Every row gives one point. The points of each table are mixes of a few directions, plus a little noise. Count the directions of each table, and those that both share. Where both have some left over, give the other angles between the two spaces (their principal angles), to ten degrees, smallest first.
In the rows, 128 means zero.

First (6 x 2):
[[190 100]
 [151 118]
 [149 119]
 [147 119]
 [112 135]
 [ 19 177]]
Second:
[[ 21 176]
 [136 124]
 [156 115]
 [133 126]
 [199  96]
 [123 130]]
Directions: first 1, second 1, shared 1

First (6 x 4):
[[175 143 113 141]
 [169 156 120 148]
 [137 119 122 124]
 [ 63 122 152 117]
 [172 119 109 128]
 [ 53 109 152 109]]
Second, 8 rows:
[[126 128 128 129]
 [170 128 137 114]
 [184 128 140 110]
 [166 128 136 116]
 [136 128 130 125]
 [  7 129 103 167]
 [ 84 128 119 143]
 [151 128 133 121]]
Directions: first 2, second 1, shared 0; angles 40

First:
[[165 167 103 146 119 127]
 [ 57  63 136  84 160 202]
 [ 91 105 194 118  96 126]
 [186 162  70 154 154  68]
 [162 154  72 138 149 137]
 [115 157 181 127  57 208]
 [117  74  95 118 203  44]
 [130 144 172 138  86 112]]
Second:
[[ 71 206  78 110 103 123]
 [ 93 177  97 117 112 125]
 [108 155 111 122 119 126]
 [209  17 199 154 163 135]
 [ 83 190  89 114 108 124]
 [101 165 104 119 116 126]
 [209  16 199 154 164 136]
 [150  97 148 135 138 130]]
Directions: first 3, second 1, shared 0; angles 70

First:
[[127 138 118 118  90 105 142 121  90]
 [186  41  81 124 162 105 149 194 114]
 [121 101  38  87  76 191 154 173 191]
 [129 183 204 153 151 149 111 152 102]
 [ 95 147 207 172 163 123 143  94 104]
 [ 95 160 212 169 166 108 122  69 106]
 [144 125  36  73  88 115  76  94 189]]
Second:
[[144 177 110  95 118 180 159 138  94]
 [ 84 105 159 189  88  89  73  91  76]
 [184  87 132  49 214 119 170 183 151]
 [176  66 130  81 185 118 161 173 190]
 [147  58  92 138 129 148  99 112 129]
 [ 82 124 198 194  57  80 117 118 133]
 [110 171  63 134 155 146  83  85 101]
 [ 95 237 139 145  78 144 161 124 151]]
Directions: first 5, second 5, shared 1; angles 30, 40, 70, 70

First (8 x 11):
[[109 106 112 122 130 105 117 152 160  93  66]
 [153 138 118 105 126 184 177 124  98 117 241]
 [176 118 143 147  64  97 122 133 219 141  90]
 [139 175 143  80 102  93  92  90 168 166 131]
 [123  74 104 152 127 133 150 177 154  70  82]
 [134 113 154 196 120 105 107 128 128 164  64]
 [109 179 125  61 152 138 119  90  89 145 197]
 [ 81 120 125 162 203 169 139 130   7 129 153]]
Second (11 x 11):
[[ 18  21  92 157 114 158 131 122 173 151 169]
 [184 191  90 109  93 134 126 129 100 121  72]
 [164 136 139 125 112 114 136 119 104 100  68]
 [ 15  82  86 175 112 165 150 103 191 161 221]
 [135 143 143 161 116 116 155 104 125  97  90]
 [116 168 152 174 189 117 132 156 147 137 135]
 [116 127 104 141 148 123  96 167 124 135 138]
 [161 153 154  83 179 134 109 166 128 167 130]
 [231 163 169  57  73  94 131  74  70  78 142]
 [195 152 167  63 137 137 140 125 112 143  68]
 [ 75  74 114 161 136 115 103 144 134 119 176]]
Directions: first 4, second 6, shared 1; angles 70, 70, 70

First, 10 rows:
[[112  88 149 173 123 146 103 146 142 140 131 128]
 [156 110 118  83 138 163 158 151 117 162 145 119]
 [134 105 109 133 163 105 165 117 114 169  28 124]
 [127 113 140  93 138 144 189 101 126 115  81 109]
 [145 124 132 144 136 156 117 121 146 123 121 120]
 [100 183 165  97 118 112  55 143 147 148 142 137]
 [134 132  84 201  94 101 126 111 115  44 215 146]
 [149 206 133  97 118 139  54 136 150 121 195 136]
 [ 95 131 107 169  99  65 151 103 103  63 153 144]
 [129  87 142  90 153 149 160 151 121 195  69 116]]
Second (11 x 12):
[[143 102 118 126 113 129 106 136 174 123 116 240]
 [114 140 133 139 132 118 127 128 108 134 134  84]
 [ 66 142 142 198 119  62  63 154  98 155 141  95]
 [112 150 137 134 139 123 141 123  90 134 138  38]
 [126 135 130 126 133 131 137 124 116 128 131  95]
 [160 102 116 103 118 150 131 127 175 116 114 231]
 [171 106 115  87 125 166 153 119 169 110 114 209]
 [138 149 133 103 147 153 177 108  92 122 135  25]
 [ 88 159 143 161 139  98 121 131  72 144 144   7]
 [156 109 118 105 122 149 135 125 164 117 117 204]
 [135 116 124 127 121 129 119 131 150 126 122 180]]
Directions: first 6, second 2, shared 1; angles 80

First (11 x 18):
[[145 125 135  59 141  86 139 118 182 144 149 148  96 141  73 117  34 142]
 [125 166 146 145 118 175 113 170 103 108  95 136 195 118 206 137 170  64]
 [120 160 141 146  97 172 154 153 105 108 106 123 191  91 177 144 206 112]
 [132 101 131 151  99 167 144 116 140 150 131 109 143 117  80 138 145 188]
 [149 125 124 107 164  92 147  44 154 164 200  93  94 161 101 148 112 155]
 [113 116 100 113 121  87 148 155 122 106 125 153  73 117  90  94  76 141]
 [ 99 138  89 212 119 169 107 193  37  85 101 134 129 136 201  94 146  56]
 [138  94 161  78 174  43  73  46 187 158 123 124  94 132 101 165 170 178]
 [146 108 158 138 130 172  83 112 158 165 117 115 165 148 117 151 131 141]
 [106 183 116 136 114 136 151 196  73  70  97 154 157  99 216 111 160  48]
 [135  95 107 121 128 109 146 105 150 151 164 121  72 146  49 110  58 180]]
Second (10 x 18):
[[150 162 110 127  94 162 142 161 100 110 115 158 123  92 135  93  68  75]
 [161 163 118 102  96 120 119 137 104 104  87 183  97  52 131  89  81  74]
 [114  97 139  91 139  87 104 118 171 132 115 124 100 142 116 153 185 169]
 [ 93 101 149 172 179 105 137 102 133 147 163  83 178 181 126 159 159 179]
 [162 143 121 163 132 144 117  61  95 147 151 112 124 106 138 130 136 109]
 [167 202 117 163 105 139 148 138  43  96 102 189 152  28 143  61   7  34]
 [176 116 110 104 105 158  88  57 146 157 142 106  56 121 132 153 200 127]
 [ 79 102 161 106 167  38 122 149 158 112  97 144 151 134 111 139 143 178]
 [ 87 100 117 131 118 197 168 207 163 136 164  84 156 229 127 146 134 156]
 [ 92  92 135 123 145 127 135 151 166 138 145  95 141 194 120 157 168 177]]
Directions: first 6, second 4, shared 2; angles 70, 90
